Each wall is flat, endless, passes through zero and stands at right angles to its row. A trip goes straight from one point to another. Which walls does it cross, in order?
In the rows, 128 means zero.

Walls:
(1): [181 159 153]
(2): [133 166 105]
(3): [188 139 136]
(4): [114 175  95]
(5): [ 53 126 151]
Trips:
[181 119 146] to [148  94 122] => 1
[178 139  95] to [115 145 140] => 5, 3

Walls:
(1): [126 174 132  88 104  97]
(2): [156  90 108 155 104 136]
(3): [114 117 161 151 178  60]
(4): [122  88  87  79 151 175]
(5): [131 136 104 121 144 153]
(6): [192 147 184  67  97 188]
(7): [102 110 126 107 160 128]
(8): [138 109 160 100  97 153]
Trips:
[168 101 181  60 189  93] to [166  99 123 140  94 181] => 1, 2, 3, 5, 7
[111 139 158 200  22  71] to [116 132 146 153 135  51] => 8, 2

Walls:
(1): [115 103 134 108 139  97 135  93 151 203  96]
(2): [ 72 144 141 220 118 156 124 114  68 187 124]
(3): [112 141  77 121  93 166 173 165 103 143 120]
(4): [ 74 218  71 155 153 127 207 170  80 144  95]
(5): [ 68 149  20 115  64 145 181 112 123 160 144]
(6): [172 113 129 143 104 109 200 170 153 119 159]
Trips:
[144 134 141 157 102 121 144  86 125 120 148] to [150  93 117  98 148 157 163 100 113 125 128] => 1, 2, 3
[149 108 170 143 121 101 103 189 114 183 125] to [212  89 107 207 182  58 164  87 122 189 140] => none
[157 115 136  91 152 170 117 120 137 150 144] to [149 191 171 104 139  73 121 145  87 153  77] => 4, 2
[171 137 100  76  85 130 163 174 175  90 163] to [183  25 128  90 156 117 190 156  65  27 113] => 5

Walls:
(1): [ 99 151  77 119 161 169 106 112 141 120 134 186 168 167]
(2): [223 188 158 107 112 157 190 140 156 127 127 152 195 147]
(3): [101 126  37 133 140 103 166 115  89 117 138 101 124 131]
(4): [165 147  81 108 147 128  66 128 119 182  84 156  80 128]
(5): [102 116 125  87 150 105 150 133 103 188 130 171 132 159]
(6): [152 108 185 113 170 137 220  74  81 150 193 104 157 136]
(7): [189  86 120 142 157  73 125  71 195 185 156 159 156 173]
Trips:
[113 165 144  60 144 111 169 116 120 105  93 128  79 170] to [105 104 158 151 180 136 155  69 122 150 128 124  98 116] => 2, 4, 7
[113 131 122 189 167 158 122 153  95  94 104 146 165 128] to [102  99 124  85 137 118 113  77  85 149 106 149 141 149] => 5, 6, 4, 7
[164 169 144  66 155 131 191  67  47 172 164 170 138 149] to [149 135 113  78  79 152  62 146 155  65 133 109 105  75] => 7, 3, 5, 1, 6, 2

Walls:
(1): [153 113  80 134  46 131 112 115 120 135 145 135  56 151 105  74 214 152
 144 176  78 107  91 171]
(2): [159 155 126  97  54  89 167 170 138 108 116  87 132 179 114 157 187 131
 145  69  61 118 151  91]
(3): [158 116 138  75 104  91 103  85 125 132 134 100 144 138 123 100 117 113
 174  99 142  96  68 179]
(4): [159 118 163  76  90  86 166 124 104 177  86  78 128 112 165 148 140 151
 126 105 154 206 176  76]
(5): [164 102  54  72 181  79 199 107 189 144 170  98 117 149 186 110 124 113
 157 174 140 146 196 154]
(6): [152  84 108 172  92 165 132 190 155 118 140 178 115 199 121 135 166 219
 167 140 120 141 108 101]
(7): [156 147 158 116 157  78 109 187 180  88 111  65  76  81 110 182  74 163
 159 174 104 154 150 151]
(8): [ 62 121 131 114  83  97 113 165 178 126 192  29 121 147 161 188 136 165
 132 169 123 188 166 139]
(9): [174 135 151 136 114 132  31 142 124 214 146 120 135  60 102 156  92 138
 111 150 175 122 125 148]
Trips:
[128 153  54 206 139 204 129 144 184 156  89 153 146 154 123 124 182 142
  98 100 100 129 128 168] to [ 76 121  86 163 183  95 142 127 153  76 119 170 182 141 176 191  90 120
 114 120  69 196  92 139] => 2, 1, 5, 8, 7
[119 124 118  90 148 131 104 182 121  90 192 134 108 159 100 164 183 122
 110 153 167 122 100 102] to [124 162 146 190 166 128 103 102 164 119 146 134  12 142 134 171  99  76
 109 127 111 119 144 121] => 2, 9, 6, 1
[133 124 111 166 144 148 127 151  74 186 178 160 171 181 134  91 116  86
 133 146 162  88 132 160] to [127 141  58 128  89 156 163 142 141  38  86 187 183  95 179 198 109  67
 104 143 144 204 127 128] => 1, 3, 9, 6, 4, 8
[154  82 142 127 119 224 143  72 102 144  58  60 157 159 136 124 194 142
 112 111 117 165 105  92] to [148  88 137 121 148 120 100 122  77  95 135 123  93  50  81 146  95  89
 132 126 149 122 156 207] => 3, 6, 2, 9, 7, 1, 4
[ 58 121  98  86 205 110 108 155 121 147 104 141 114 110  98 160 153 122
  91 134 128 189 113 147] to [124 158  87 138 117  82 160 131 177 157 193 135  53 129 120 121  85 128
  71  81  29 121 149 161] => 4, 9, 1, 2

Walls:
(1): [110 114 155  93  77 155 124 191 146  87  94 175  94 195 156 135 118 149
 120 113 124 169 147  90 170 116 106  95 129  76 100 113 130 139 110  61
 113 125 153 174 106 112 107 202 101 173 133 134]
(2): [182  97  90 123 148 118 163  80  91 123 100 170 171 124 142 119 173 125
  44 112 137 101 120 119 111 127  88  70 109  96 113 108 183 120 160 132
 167 136 163 191  74  88  79 185 153  91 152 142]
(3): [106 184 128 119 113 101 114 127  84 120  37 130 121 126 162 110 148 125
 105 165 140 163 111 124 179 144  54 169 123 154  86 143 129  72 142 161
 140  64 205 183 122  87 156  71 147 135 160 129]
(4): [ 81 103 132  95 138 176 150  77 151  87 166 157  94  69 179 206 122 117
  81 199 135 113 136  63 110 147 144 127 111 118  51 161 214 115 133 159
  73 169 144 126 117 162 109 152 110 155  77 139]
(5): [183 107 158  87 104 187 168 130 122 121 142 152 150 143  75 109 152 212
 183 139 120 141 146 105 117  84 219 134  96 139 134 190  90  94 198 101
 126 127 153 147 154  50 121 115  65 141 121 165]
(6): [123 134 157 124 164  52 124 118  80 116 148  99 124 120 134 144  97 100
 188  90 151 123 147  63 180 142 176 214 106 104 141 120 159  81 148 125
 150 133 179 129 120 154  96 129 135 111 105 160]
(7): [134 184 123 134 102 102  80  69 100 152  91 112 167 161  47 142 137 140
 167 172 105 117  76 141 147 110 120 116 140 173 147 114 153 135 160 150
 129 137 116 133 150  93 174 149 187 102 106 135]
(8): [162 129 123  47 144 121 175 117 107 169 153 135 121 121  92  80 109  95
 139  84 127 112 125 127 117  78 102  82 135 102 119 149 136 104 180 114
 149 112  96 162 113 147  82 153 128  70 136 136]
(9): [108 105 142 133 167  84 114 126 142  63 140 177 121 133 174  85 137 150
 142 187 186 155 128 115 140 115  93 113 113 127 117 101 140 130 123 129
 144  69 102 137  70 132 124  94 151 116 141 124]
Trips:
[ 92 116  62 183 176 174  59 106 116  97 177 166 150  99 116 104 146 155
 175  95 108 168 140  82  75  98 145 127 187 153 119 166  93 101 145  67
 108 100 111 116 113 182 111 160 152 106 100  83] to [151  96 130 122 118  98 130 165 156 143 161  81 135 161 116 152 135 123
 100 157  98  90 154 137 103 169 108 162 114 134 197 138 130  95  94 167
 106  98 188 116  74 162 102 174 196 152 118 139] => 6, 5, 8, 9, 2
[159 141 127 123 131 126  84 110 208 130  99  96 104  87 107  56 162 179
 186  86 129 117 173  68 112 138 183 214 108 157 175 105 146  94 100 136
 135 153 163  88 152 145 179  95 186  83 130  58] to [105 151 122 140 143  67 125 216 132  79 104 143 109  76  81 122 127  76
  86 117 125 128 126 176 151 135 162 143 153 180 122  93 126  83 148 129
  89 108 139  80 106 118  82  75  96  85 111 172] => 3, 9, 5, 7
[131 122  64  88 102 142  82 166 183  76 137 126 150 154  84  51 158  42
 155  59 124 142 216 117 162 108 136 167  91 137 155  63 131 154  79 117
  63 106 150 146 137 153 181  64  82 130 106  81] to [113 144  89 119  83 144 102 133  98 192 117 161 163 113 181 118  94 128
 139 101  70 163 160 137 157 191 157 103 151 109 168  91 120 146 181  95
  72 149  64 154 187 115 154 105 187 103  29 124] => 9, 6, 7, 1
[141  83  34 166 135 151 131  99 145 167 177 157 154 126 173 131  87 108
 207 138 129 111 125 154  95 133 167  60 110 185 184 135  93 163 102 205
  99 161 117 100 122  79 149  92 134 131 118 146] to [131 164 105  88 184  84 152 113 118 197 150  62 178 163 173 130 129 151
 195 165  75 147 164 187 136  89  93  84 169  60  95  85 203 174 124 147
 161 126 114 138 152 139 200 152 170 189 125 112] => 5, 8, 9, 2
[ 87 125  87 108  94 107 113 126 177  88 111 126 165 181 127 136 187  87
 123 203 133 138 192 163 104  84 191 143  74 143 144 149  28 167 156 103
 131 132 120  56 162 134 149 120 148 113 190 142] to [194 149  87  34 164 122 135 134 125 193 123 112 165 130 109  60  94  99
 165 148 179 117 127 172 182 134 135 101 131 139 128 160 155 106 126 117
 138 152 175 141 139  83 102 180 110 101 148  86] => 9, 8, 2, 3, 6

Walls:
(1): [249 147 135 162 129 108 155 116 114 139 156 199 119 141 123 126  97 138
 107 128 177 164 137 133 119 153 120 163 128 149  79 113 128 124 162  69
  91 116 133 159 157 145 105  96 139  94 124 115]
(2): [126 162 120 122 184 138 122 115 159 116 114 170 132 134 148 172 125 156
 172 114 130  90 101 140 120 142 127 177 126 140 152 109 163 147 109 148
 104 111  95 150  99 140 104 110 168 118 102  60]
(3): [157 122 144 119 165 117 133  88 151 143 138 127 174 122 118 141  91 116
 153 103 102 123 128 167 144 140 189 134 148 124 133 130 129 141 126 134
 131 149 136 145  68 117 129  82 105 111  75 139]
(4): [130 143 165 104 140 164 189  91 157 139 102  89 132 122 121 165 159 173
 160 106 108 216 129 106  93 157 156 155 161  85 129  98 130 100 115 146
 144 168 154 149 116  94 120 149 119 149 158 220]
(5): [112 102 142  94 109  63 130 110  63 137 144 157 129 103 115 102 127 114
 120 169 115 135 105 111 198  76 119  97 129 148 176  97 108 135 125 102
  82 123 100 165 124 152 146 134  86 135 141 150]
(6): [ 97  96  76 100 155 135 136 174 173 151 107 146  87 134 134 131 100  91
 181 109 169 127 105  58 156 201  91 123  95 115  87 142 122 159 145 124
  97  96 144  97  89 112  79 111 155  85 101 128]
(7): [ 73 125  92  77 105 134 125 160  86  78 144 152 125 137 125 147  65 143
 147 121 120 114 159 113 114 129 155 135 165 184 125  79 141 162 152 147
 138 105 155  76  96 125 145  96 101 139  97 178]
(8): [119 125 182 141  84 186 117 146 160 120 172 147 144 124 114 160  97  84
 149 136 100 138  93 106 115  75 131 149 133 127 101 166 116 140 153 135
 176 177 123  93 131  97 123 136 112 150 148  71]
Trips:
[131 105 166 156  66 166 133 101 166 150 135 100  95 114 147 153  80 103
 151 133 110 118 156 127  49 145 137 136 106 156  96 118 160 142 123 141
 101  92 118 133 138 171 143 133 154 144 119 142] to [124 113  97 147 124 127 121 104  81  83 110 150 145 110 174 139 130 149
 161 126 141 168  77 130 171 138 155 142 140 128 174 131 145 117 181 180
 111 109 118 147  92 107 121  93 132 108 163 142] => 3, 8, 5, 1
[119 109 133  99 140 122  56 172 114 126 142 191 100 108 137 107  80 118
 183 101 121 107 121 153  99 131 115 104 175 111  81 200 110  97 166 125
 119 117 186 143 119 135 115  97  94 114 117 130] to [168 106 129 116  70 113 162  91  89 147  80 167 124  95 150 142 145 152
 122  80 124 127 103 124  91  85 142 129 125 137  85 116 166 148 108  91
 123 140  70 117 111 115  98 124 135 146 117 149] => 5, 2, 4, 6, 8
[ 88 107 105  93 123  93 101 150 123 113 109 133 161 157 152 119 118 138
 156  85 169  92 131 153 125 109 156 153 138 133 167 144 123 163  79 131
 119  95 123 159 109 150 161 107 155 120  95 163] to [169 142 162 145  80  70 119 150 119 101 164  85 181 104 167 166 108 140
 134 185 152 146 169 149 121 127 118 166 141 112 135  95 134 110 114  99
  98 129 128 146  94 144 165  94 150 138 173 106] => 6, 1, 7
